Rows are points. Each copy is the shape, with its points in the same order, turned, moved and blurred by noise. Some copies are also mirrored. Which?
In the rows, 128 means zero.

Shape (6 x 3):
[[182  68  94]
 [115 120 101]
 [111  48 182]
 [ 86 183  97]
 [ 43 151 167]
 [128 150 138]]
Copy 1:
[[214 121  74]
 [145 100 126]
 [221 152 182]
 [ 78  86 123]
 [100 125 221]
 [119 133 133]]
Copy 1 is: only turned
Copy 2:
[[ 79  99  58]
 [121 150 110]
 [185  67  89]
 [119 192 164]
 [198 153 178]
 [115 126 154]]
Copy 2 is: mirrored

Shape (11 x 6):
[[ 81 137 122 160 153 125]
 [ 68 121 188 104  84  76]
 [ 71 110 109  84 149 152]
 [140 115 150 177 149 172]
 [149 175 184 167 101 150]
 [177 148 150 125 135 159]
 [ 81 127 112 136 154 108]
 [117 158 165 160 115 141]
 [161 161 150 162  71 156]
 [147 179 198  89  75  62]
 [158  89 100 151 169 124]]
Copy 1, 11 rows:
[[149 174 127 186 157 111]
 [ 93  80  89 193 138  82]
 [135 130 144 189 113 168]
 [161 164 174 124 146  91]
 [187 106 132 125 161  53]
 [172 121 148  85 158 117]
 [130 171 120 182 153 136]
 [176 129 125 151 153  77]
 [203 123 117 111 123  60]
 [128  52  44 116 172  85]
 [127 193 147 101 131 137]]
Copy 1 is: mirrored
Copy 2, 11 rows:
[[111 109  91 154 121 170]
 [153  75 189  96 100 184]
 [132 125  74  72 116 169]
 [154 100  76 164 145  98]
 [169  93 127 172  79  87]
 [193 134 100 143 109  89]
 [115 126 103 132 127 183]
 [150  88 121 159  97 124]
 [143 115 137 156  90  63]
 [200 125 207 130  64 146]
 [157 164  87 156 174 132]]
Copy 2 is: only turned
Copy 3:
[[136 133 152 104 172 136]
 [222 100 110 100 111 124]
 [114 116  83 110 155 172]
 [ 94 130 194 137 113 162]
 [175 123 192 178 119 161]
 [125 157 153 182  99 179]
 [131 142 122 111 162 122]
 [164 124 179 149 132 154]
 [156 101 181 210 123 138]
 [249 143 113 185  87 132]
 [ 77 165 140 139 107 113]]
Copy 3 is: mirrored
Copy 4 (11 x 6):
[[163  80  99 103  86 139]
 [212 138 162 137  30 115]
 [220 106 126 103 137 149]
 [107 106 123  91  98 185]
 [101 168 112 103  49 149]
 [104 165 132 106 122 139]
 [181  77 118 115 103 122]
 [130 139 109 104  58 147]
 [105 174  97 144  65 166]
 [150 197 159 156  45  70]
 [112  78 148 129 146 151]]
Copy 4 is: only turned

Shape (12 x 8):
[[120 106 134 112 102 145  89  98]
 [148 189 149 113  96 132 123 172]
 [143 129  90 125 150 116  97 110]
 [ 50 132 143  84  83 206  68 122]
 [185  66  46  70 141 134 130 161]
 [ 92 110 168  53  97 154 130 129]
 [185 210 150 158 142 114 160  59]
 [ 84 113 114 142 116  97  53 161]
 [104  92 143 131 119 149 121 117]
 [150 131  92 249 107 135 106  66]
 [ 90 207 128 115  80  94 158 150]
 [ 31  88 128 172 166 132 100 159]]
Copy 1 (12 x 8):
[[ 86 124 131 167 132 107 136 108]
 [180 143 121 106 117 120 163  90]
 [ 92 136 121 131 102 169 115 125]
 [106 120  46 197 154  65 169  95]
 [ 61 225 134  85 150 139  95 150]
 [112 141 125 158 166  77 197 137]
 [174 104 171 153 117 238 153  95]
 [ 96 100  96 110  76  78 112 127]
 [115 122 136 170 141 101 120 138]
 [126  55 144 160 123 180  31  75]
 [173  81 103  76 145 142 189 116]
 [127  82  76 162  99  76  86 200]]
Copy 1 is: mirrored
Copy 2, 12 rows:
[[117 160 141 107 168  91 145 151]
 [108  63 115 128 180 136 125 122]
 [139 164 140  87 142 144 125 134]
 [134 134 118  90 207  30 141 205]
 [106 201 133 127 161 142  14 116]
 [147 143 134 163 192  54 124 138]
 [128 130  81 135 176 212 210 106]
 [136 116 163  51 113  82 128 141]
 [123 163 142 137 143  91 141 164]
 [ 56 167  99  77  94 182 212 172]
 [155  62  69 121 151 109 136 109]
 [163 134 175 105  71  85 137 214]]
Copy 2 is: only turned

Shape (15 x 11):
[[181 142  96 145 175  94  88 138 180 156 135]
 [121 102 155  86 134 126 138  98 173  41  81]
 [132 201 112 129  73 149 159 167  95 103  60]
 [169 149 176 167 102 192 141 155  66 137 165]
 [144 111 187 154 148  82 134  85 124 133  75]
 [175 130 190  69 100 192 130 163 185 150  77]
 [157 124 136 149 113 187 167  83 105  72 158]
 [ 99 107 163  75 155  88 184  55 159 156  93]
 [146 117 126 157  95 181 144 145 127 157  59]
 [143 177 156 132 108 101 114 133 124  96 162]
 [ 71 180 202 174 157 179 155 103 102  41 149]
 [117  93 118 128  61 108 200 122 168 112 140]
 [ 71 117 185  70 115 136 118  50 164 151 171]
 [ 69  92 102 169 102 107  96 105  73 133 120]
 [ 83 124 133 120 154  86 106 146  97 112 132]]
Copy 1:
[[112 109  88  95  87 129  73 103  83 187 133]
 [113 100  96 192 147 158 157  47 129  98 123]
 [ 74 117  76  68 151 155 210 159 144  94 128]
 [116 138 113  77 133 113  93 177 212  78 156]
 [119  88 123 132  84 175 121  89 180 141  69]
 [180 124  63 108 163 170 159  88 182 152 197]
 [123 118  97 129 160 117  87 125 155  33 111]
 [196  74 122 186 116 179 152 117 127 146  62]
 [145 147  93  53 142 129 165 101 169 121 105]
 [ 73  82 131 127 126 154 104 150 135 115 159]
 [100  59 138 154  80  93 149 128 178   8 151]
 [148 151 161 123 166 193 136 118  92  84 108]
 [192  36 173 180 170 126 120 123 141 135 131]
 [ 83 115 188 105 147  83 142 124 143 136  52]
 [ 79 111 155 161 104 104 148 138 134 152 113]]
Copy 1 is: only turned
Copy 2, 15 rows:
[[119 194 194 147 150 157 145 139 154  70 174]
 [ 65 149 180  90 149 135  82 103  58 149  83]
 [122  83 133 108  71 211 140 104 118 200 147]
 [186  95  80 149 131 143 139  73 143 125  96]
 [ 55 168  93 112 177 159 132  91 112 117 146]
 [139 164 177  98 188 151 185  97 143 184  61]
 [145 108 112  66 123 143  66  98 131 112  96]
 [ 65 189 104  55 214 126 107 145  99 160 175]
 [114 127 118  92  97 139 183 105 178 169 105]
 [139 110 155 171 154 171  96 122 107 120 132]
 [135 101  56 133 108 168  69 157  73 107  59]
 [112 150 143 118 162 114  38 101 154 196 165]
 [105 107 122 101 248 100 105 163 121 130 121]
 [ 67  74 104 140 121  87 120 121 138 116 171]
 [ 94 125 123 158 133 117 138 143  77 125 176]]
Copy 2 is: mirrored
Copy 3:
[[121  89 144 132 149 189  97 199 129 132 128]
 [125 116 140 103  97  89 199 121  57 131 132]
 [163 184  99 133 184  90  91  78  83 136  81]
 [ 86 165 137 136 117 135  62  44 166 181 115]
 [126  68 129 109 101 117 151 112 159 120  66]
 [ 68 164 161  93 149  39 116 158 127 174 117]
 [ 99 148 118 141  60 144 134  72  89 193 103]
 [ 98 142 105 110  95 112 231 168 156  94  61]
 [108 138  85 142 118  63  75 125 127 152  98]
 [145 142 163  89 132 172 121  83 122 127 122]
 [ 60 135 124  88  77 160 126   7  61  95  88]
 [147 167  52  86 102 123 169 133 130 166 145]
 [ 85 200 157  99  37 125 186 152 157  80 116]
 [170 124  90 178  66 127 109  86 153  70 135]
 [129 119 127 147 134 145 152  87 138  64 151]]
Copy 3 is: mirrored

Shape (16 x 12):
[[191 156  30 189 154 136  77  79 167 102 121  95]
 [157  86 138 108 136 110 152 137  57 135 115 214]
 [159 168 120 130 126  88  87  34 157 151  82 129]
 [122 113  87 126 139 166  87  73 142 142 100 127]
 [151 150 110 159 160 162 137  33 177  81 110 148]
 [135 151 184 147 208 154  80 127 140 142  40 137]
 [101 139 104  85 121 117 225 177  73 114 151 140]
 [190  85 123  96 113 146  73  58 225 128  90  93]
 [ 90 126 125 125 177  93  77 105 142 110  14 157]
 [102  79  75 131 116 124 230 139 110 210 194 187]
 [110 161 140 108 148 126  82 158 164 118  81 224]
 [ 71  75 132 160  95 119 139 125  69  99 110 189]
 [ 53 121 158 148 127  96 146 148  75 115 159 173]
 [114 153 119 150 119 153 107  92 133 112  11 162]
 [172 178  87 146 100 184  85  66 149 145 127 105]
 [106  84 125 195  59  90 226 172  92 136 151 172]]
Copy 1:
[[180 199  70 107 193 116 191 122  21 169 161 125]
 [102 139 161 101 162 150  49 143  92  66 118  64]
 [100 169  67  86 190 105 164 190  86 185  79 112]
 [ 99 142 141 137 157  76 180 114  47 139 127 112]
 [127 197  87  93 176  33 131 142  84 161 161 121]
 [ 42 135 106 176 166 113 116 172  70 198 182  79]
 [119 124 110  65 112 143  63  36 142  87 121 100]
 [175 141 156 145 161  58 212 171 125 199 132 116]
 [ 40  96 131  74 196 116 146 168  77 185 178 125]
 [155 154 133  56  25 120  72  73  54  79  81 101]
 [ 50 163 124  78 125 136 149 143 120 133 201  56]
 [ 65 113 144  86 131 143 104 131  88  40 153 147]
 [ 51 148 117  78 111 171  88  93 112  83 136 156]
 [ 73  96  73 111 183  73 162 180  93 131 168  98]
 [143 193  64 147 164  85 203 122  81 139  98  78]
 [154 112  90  85  61 171  57 127 107  26 124 141]]
Copy 1 is: only turned
Copy 2:
[[ 53 182 187  88 109 149 197 168 164  73 196 124]
 [190 147 115  83 195 139 125  65 108 161 117 128]
 [ 25 161 104  90 158  85 150 116 138 129 183 109]
 [ 93 123 128 120 180 130 141 122 156  79 176 137]
 [ 59 191 170 156 145  96 178 127 132 141 189 178]
 [106  89 111 148 203 121 214 131  77 132 232  95]
 [168 144 168 160 143 165  80 100  80 123  55  97]
 [  7  79 143  74 149 108 166 145 151 114 174 181]
 [ 83 158  78 122 222  95 200 109  62  67 154 121]
 [181 142 218 120 150 129  46  20 135 113 116 103]
 [135 101  91 147 156  73 232  83 106 111 142 105]
 [216 171 103 106 170  97 108 109  75  88 130 163]
 [191 152  94 155 116 114  80  85  55 100 141 134]
 [113 138 125 130 223  60 184 170 134 103 173 123]
 [ 77 137 133 121 116 118 149 161 216 108 199 119]
 [232 153 188  75 126  76  65 103  78 118 105 111]]
Copy 2 is: only turned

Shape, 17 rows:
[[112 158  89 157 108 111 125 144 143 145 128 119]
 [128 150 137 105 101  98 136 134 123 158  85 146]
 [125 144 124 155 183  92 144  85 147 111 124 129]
 [ 86 150 128 140 145  92 114 149 123 174 146 134]
 [128 129 140 140 150 101 119 142 112 116 135 135]
 [137 152 139 139 113  94 123 150 145 119 154 105]
 [123 132 121 110 202 102 131 117 143 164 128 114]
 [133  56  62 145 115 164 148 131 120 163 148 113]
 [132 145 137 153 103 176 132 145 124 141 151 133]
 [136 137 130  86  99 204 123 131 138 135 151 125]
 [141 153 128 127 152 105 190 132 133 119 134 119]
 [126 134 138 152 113 119 122   7  84 133 139 111]
 [ 47 144  99 125 150 115 187 117 110 173 110 118]
 [136 135 143 139 135 162 142 132 142 157 107 105]
 [105 151  87 132 101  91 121 153  96 170  92 113]
 [ 90 135 139 150 108  97 123 127 128 137 126 121]
 [ 92 136 101 146 112  97 177 114 118 161 154 140]]
Copy 1 (17 x 12):
[[111 109 106 153 137 137 164 128 150 127 103 130]
 [122 159 125 122 143 150 130 118 155 100 102  87]
 [134 148 160 189 128 109 129 102 123  98 135 163]
 [123 113 145 177 103 178 149 135 134 116 108 108]
 [139 138 135 142  97 146 123 134 137 107 151 135]
 [153 109  93 152 119 133 126 145 136  88 118 134]
 [139 143 164 206 132 127 136 132 115 119 139 101]
 [129 123 116 133 163 137 144 151 108 222 141 145]
 [137  77 114 109 121 126 119 107 118 141 128 116]
 [159  88 118  87 142 102 136 127  84 143 123  79]
 [145 154 107 171 110 106 105 101 125 125 115 124]
 [ 99 137 132 136 190 161 122  78  49  84 149 173]
 [ 73 161 147 183 107 144 141 113  97 160  69 109]
 [115 106 132 141 147 106 102 121 131 135 128  93]
 [ 78 151  98 145 129 171 170 136 153 125 111 102]
 [109 120 130 142 127 158 124 136 128 103 100 147]
 [125 137 117 166 125 168 136  99 110 151  80 144]]
Copy 1 is: mirrored
Copy 2, 17 rows:
[[112 100 132 131 118 115 113 113 108  88  79 137]
 [114 105 120  98 115 129 136 108 150 119 115  81]
 [135 119 138  92 173 158  96 121 105 132 128 167]
 [140  89 182 106 109  95 115 116 113 118 113 129]
 [143 121 130 108 129 100 117 124 127 116 142 153]
 [160 112 115 133 128 111  94  90 115  79 119 127]
 [153 119 169  74 148 134 139 129  76 128 130 128]
 [102 137 120 184 148  80 155 163  56 135 100 110]
 [136 153 134 171 112  97 143  88 126 122  96 139]
 [152 158 124 180  97 134 183  90 105 115 128 106]
 [136 126  96  92 145 127 110  85  88 139 113 134]
 [180 105 130 176 185 166 120 151 159 174  90 131]
 [103  50 149 101 141 117 152  90  78 175  89 132]
 [129 148 142 126 153 121 165  92 114 115 106 123]
 [111  70 126 101 106  97 140 139 126 103  69 110]
 [127  81 144 135 137 109 114 104 136 109 112 132]
 [113  86 130 138 129 110  93 107  89 160  94 118]]
Copy 2 is: only turned

Shape, 17 rows:
[[113  83 110 120 103 114 113 109 146 102 138 156]
 [140 103  61  78 146 199 140 166 126 205  56 164]
 [128  79  64  65 129 117  77 167 153 150 184 155]
 [103 159 169 149 143 104 106 166 133  93 122 139]
 [150 125 120 116 129 140 152 116 142 105 159 164]
 [ 59 215 100 139 140 109 123  70 142 107 148  85]
 [147 112  91 168 179 198 130 108 110 208  95 162]
 [108 108 123  81 160 174 132 156  65 200  94 173]
 [133 181 167 129 124 114  76 147 143  80 134  86]
 [ 99 101  88 111 169 137 116 115 133 109 137 147]
 [136 145  92  89 107 111 114  90 126 118 136 164]
 [101 142 162 137  96 123 107 104 140 142 167  78]
 [104 187 150 136 134  78 104 104 182 130 194 132]
 [193  74 119  89 144 103  72 127  96 108 150 157]
 [114 169 206 104 167 141 104 116 165  85 154  94]
 [115 162 185 122 169  67 145 127 156 114  95  77]
 [156 117  89 111 136 105 166 154  91  87 153 121]]
Copy 1:
[[ 95 102 108 135  49 107 131 118 141 109 122 142]
 [ 62  77 143 211 189 128 190  60 112 126 120 166]
 [ 73  52  72 125 100 181 159 102 183  93 128 138]
 [136 153 146 140  99 155  61 128 131 108 145 145]
 [121  94 108 157  99 108 141 162 124 110 145 124]
 [181 175  92  95 101 141 144 123  57  46 123 168]
 [138 121 136 225 163  92 199  63 146  92 163 144]
 [ 65  87 175 169 195  94 134  73 148  68 143 152]
 [154 173 112  86 112 161  84 129 109 154 148 130]
 [119 102  96 165  90 118 128  98 116  76 134 123]
 [104  90 104 113  93 115 159 131 106 104 165 159]
 [158 165 119  79 106 117 140 124 153 111 100 156]
 [189 137  88  97  93 161 115 166 144  89 148 191]
 [105  56 122 124  80 121 136  90 171 137 175  84]
 [189 151  81  92 144 120  62 144 117 123 119 140]
 [210 111 166 115 110 146  77 118  92 131 102 161]
 [111  86 151 137  87 156 146 150 107 107 124  85]]
Copy 1 is: mirrored
Copy 2 (17 x 12):
[[ 82 114 122 118 138 113  89 145 120 153  88 149]
 [132 131 157 221  80 163 152  87  91 213 116  82]
 [121 122 164 141 164 134  85 183  87 177  71  89]
 [120 127 112 142 170 140  81 120 142  90 163 132]
 [149 114 115 130 160 130 103 118 162 158  90 139]
 [149 166  24  96  97 170  79 169 120 104 122 142]
 [126 162  93 196 102 111 202  94 140 179 125  84]
 [177 126 170 212 103 134 175  88  67 154 116 111]
 [121 130 110 108 173 194  91 160 153  95 170 149]
 [125 102  78 171 138 125  94 155 110 164 105 116]
 [128 127 101 104 136 172 121 125 111 152  69 138]
 [134 170 121  95 103 125 112 172 150 113 149 168]
 [162 180  82  79 189 132  80 155 130 131 127 152]
 [ 98  53 152 115 191 132 151 168 119 169 107 126]
 [170 135  89 138 169 157  86 170 180 137 194 182]
 [152 121  73  85 137 148  83 104 127 140 230 121]
 [152  59 126 109 120 146 103 133 144 119  99  73]]
Copy 2 is: mirrored
Copy 3:
[[157 136 108 153 129 123 149 169 130 149 101  93]
 [137  86 208 120 249 146 109 157 139 157 122 162]
 [156 115 163 103 133 135 103 203 154  96 122  64]
 [154 155  81  87 101 175 146 110 139 165 124 148]
 [139 120 150 142 106 118 159 133 146 174 137 112]
 [ 88 164  74 132 120 145 217 120 106  92 189 143]
 [199 127 179 138 221 105 129 130 106 177 187 168]
 [144 140 197  75 218 113 111 104 118 162 106 139]
 [133 112  50  76  80 144 158 130 153 128 135 170]
 [164 155 138 142 160 128 163 141 160 121 136 108]
 [107 144 145 141 116 111 158 178 123 135 118 137]
 [124 109  52 100 122 102 145 122  95 135 162 108]
 [105 165  78 103  69 135 152 154 120 145 204 101]
 [180 137 147 124  97  72  94 165 167 125  90 134]
 [121 136  53  65 109 108 176 108 188 163 159 128]
 [ 92 159  40 123 125 147 114  81 171 156 152 158]
 [145 104 157 162  93 141 129  86 147 111 105 126]]
Copy 3 is: mirrored

Shape (15 x 12):
[[139 131 105 136 186 176 220 151 102  73 121 100]
 [145 154  97 127  93  83 134 142 133 136  98 205]
 [188  88 130 124  56 101 139 168 170 105 145 176]
 [108 122 131 139  74  93 146  96 123  70 151 196]
 [112 115 181 166  75 114 118 109 144  78  58  81]
 [117 155 139 127  95 111 135 118 183 162 155 181]
 [ 99  82 125 174 118  98  78 103 191  77 104 121]
 [150 127 111  60 120  82 152 126 170  88 109 197]
 [113 116 107  89  59  92 172 110 173 112 134 144]
 [100 113  29 117 129 195 180 125  76  92  99 104]
 [102  73 130 123  90  34 143 133 139 142 127 169]
 [125 107  83  91 156 190 147 138  66  75 131 104]
 [113 124 105  68 163 221 174 114  46 130 121 126]
 [122 174  88  94 145 146 145 131  66 100 151  73]
 [179 122  85 116 150 164 178  68  75 117 127  99]]
Copy 1:
[[ 96 108  63 126 123  90  69  59 104 160 164 140]
 [147 177  71  92  98 186 131 177 126 135  89  95]
 [103 225  85 104  71 153 102 153  99  70  81 133]
 [125 175  79  89 143 137 123 218  82 105 137 107]
 [143 127  44 165 175 112 118 157 159  35  90 129]
 [133 160 141  73 114 167  98 184 145  97 103  87]
 [172 133 108 145 171 125 114 148  79  31  66 114]
 [165 234  91  91 130 144  77 161 106 152  82 120]
 [149 190 101  67 111  90 112 173 141 101  89 136]
 [ 98  76  70 118 108  72 138 120  93 196  97 153]
 [151 222 106  76 154 142 177 146 117  84  99  91]
 [ 84 120 103 156 132  93 122 111  90 191 131 164]
 [ 52 104 106 126 157 118 124 122 136 228 132 160]
 [142 104 118 160 108  95 133 125 144 180 171 150]
 [114  98  96 114 140 138 114 109 107 170 141 219]]
Copy 1 is: only turned
Copy 2, 15 rows:
[[142 159 147 175 249 127 109 135 155 144 145 150]
 [144  90 129 134 136  87 162 166  66  70 129  85]
 [ 89 140 157 178  87 125 104 176  56 102 111  83]
 [126 142 128 102 139  69  92 172  91 111 106  49]
 [139 178 134 133  84  95  92 136 166 111 221  67]
 [ 82 104 132 126  94  65 159 169 120  88 106 120]
 [ 94 142 182  81  92 105 122 139 114 144 204  69]
 [ 91 107 120 124 150 123  96 159  58  54 146 113]
 [ 84 109  94 131 125  94  93 204 102 110 142 108]
 [145 100  89 147 237 171 131 164 166 179 156  90]
 [141  72 163 102  85  87  90 214  79 100 149 103]
 [152 139 126 124 209 205 107 143 166 147 114 107]
 [164  99 103 147 219 177 112 134 217 113  92 131]
 [170 169  82 108 184 175 139 176 163 137 127 145]
 [170 132  82 146 188 147  97  89 140 177 115 154]]
Copy 2 is: mirrored
Copy 3 (15 x 12):
[[152 139 151 113 140  64 109 226 157 127  80 143]
 [124  60 108 109  30 143 105 125 155 155 138 129]
 [181  87 109  88  28  88 106 104  67 158 131 139]
 [163  99  84 132  35 142 133 184 108 195 166 168]
 [152 187 160  96  80 114 204 119 148 214 159 145]
 [175  62  87  79  81 159 135 141 116 131 185 118]
 [131 117 160 123 109 108 172 109  98 179 195 194]
 [144  67  49 102  51  64 129 131 157 139 136 178]
 [131 120  43  60  78 116 119 149  99 159 153 155]
 [ 48 129 125 130 138  80 101 212 135 181  92 124]
 [122 130  78 109  18 132 126 121 103 109 187 163]
 [104 132 116 163 134  71 125 190 117 142  68 130]
 [ 92 118  90 171 145  62 141 229 141 121  86  55]
 [115 149  88 141 152 140 123 181 141 150  62 124]
 [134 147  91 146 145  74  76 177 149 171 124  89]]
Copy 3 is: mirrored
Copy 4 (15 x 12):
[[107 111 184 153  61  85 119  65 177  96 192 138]
 [181 161 129 180  92 134 159 182 117 143 138  75]
 [141 171 122 184  39 144 111 173 110 214 136 126]
 [103 107 161 160  74 142 170 204 102 158 137  96]
 [ 98 103  82  67  89  98 130 121 119 175 105  88]
 [137 151  92 179 120 146 175 175  87 145 164 146]
 [116  79  97 121  79 131  84 143  43 145 113 100]
 [135 153 164 214  96 121 161 131  79 188 153  70]
 [108 118 122 206 101 108 161 158 109 187 109 126]
 [151  87 219 155 116  64 100 115 176 105 119 150]
 [ 91 167 109 196  87 148 129 176  90 130  76  84]
 [116 112 229 140 123 108  81 100 174 131 159 137]
 [121 155 244 130 163 100 131  97 178 109 164 164]
 [120  89 172 161 148 151 112  93 204 128 165 122]
 [154 111 210 137  95 145 155  65 166 125 121 167]]
Copy 4 is: only turned

Shape:
[[137 147 145 198 148 128 127 121 104 148 238 150]
 [163 180  86 137  81 151  81  89  64 104 171 139]
 [ 67  38 122 127 184 138 116 182 160 125 106  32]
 [ 72 160 202 194  74  90 120 126 113 181 116  77]
 [143 130 193 111 161  63 148 111 111 128 174  96]
 [ 77 100 112 163  72 168  85 137 112 112  61 202]
 [ 74 178 157 162  41 159 155 179 126 107 100 147]
 [ 71  68 100  64 157 178  86 116  98 142  84  76]
 [175  82 139 129 160 118 143 150 123 208 191  58]
 [201 163 178 183 111  69 124 140  51 135 177 122]
 [100 180 130 175  79  31 189 132  84 161 163 126]
 [130 196 132 180  75 121 152 136 112 154  80 158]
 [ 79 136  78 141 131 145  38 181 161 123  84 139]
 [157 157 174 144 192  98 164 106 130 173 170  91]
 [102  53 113  74 183 161  92 180 106 144 111  89]
 [166 198 108 215 136 130 132 101  16 114 153 160]
 [ 82 185 145 172  58 130 147 151 116 101  75  97]
 [103  75  51 158  82 187  72 115 153  71  50 149]]
Copy 1, 18 rows:
[[124  41 161 190 166 165 205 114 112  69 132 105]
 [140 130 124 181 242 120 119 120 102  96  99 121]
 [127 139  29 114  60 167 182 107 153 165 180 152]
 [ 89 168 147 148 108 109 204 107 160  97 124  42]
 [111  85 118 168  85 145 116 140 184  50 149  97]
 [110 135 153  38 174  99 161  74  94 181 101 140]
 [204 147 163 103 137  71 188  69 131 138  91  67]
 [ 97 157  33  91 113 159 113 173 109 189 133 129]
 [124  79  92 170 137 189 186 175 219 110 161 129]
 [105  81 142 181 198 134 144  86 190  31  97  82]
 [151 159 180 124 144 176 164 105 138  12 105  59]
 [149 158 188 103 156 102 185 117 137  77  60 115]
 [126 168 134 127 119 154 157  75  94 206 123 176]
 [115  82 136 191  91 148 164 180 171  58 110 121]
 [120 108  39 104 103 184 115 134 147 204 138 148]
 [130  84 132 156 208 135 171 100  87  34  23 121]
 [170 187 135 117 120  79 183  86 131 106  93  83]
 [138 179 101  53 170  77 157  89  77 169 135 219]]
Copy 1 is: mirrored
Copy 2, 18 rows:
[[157 135 119 149  51 123  87 151  92  99 191 226]
 [190 118 135  93  80 167 183 108  73 137 207 189]
 [ 94 160  60 128 106  37 128 158 245 118 135 114]
 [ 82  60  74 110 185 122  93 175 127 143 192 211]
 [ 76 130 137 193  94 151  94 122 132 112 184 146]
 [176  80 116  66 147 108 183 115 145 130  66 216]
 [135  60 124  47 162  85  91 104  94 156 129 172]
 [102 175  29  91 112 114 192 114 187  94 114 109]
 [121 172 112 163  94 128  95 229 146  72 190 124]
 [147 111 181 174 134 147 112 157  89  88 230 201]
 [140  10 112 143 119 150  61 138 101  89 198 168]
 [150  41 116 113 160  99 135 145  56 139 138 168]
 [209 134  48 121 140  65 153 114 169 173  99 174]
 [ 83 146 107 205  73 109  95 169  87 118 183 148]
 [139 201  74 130 127  93 152 120 206  73 114 107]
 [177  81 141 137  97 102 166 115  21  65 216 224]
 [120  51 105  66 169  74 124 120 111 161 179 162]
 [190  94 117  61  94  72 236 123 183 162  83 172]]
Copy 2 is: mirrored
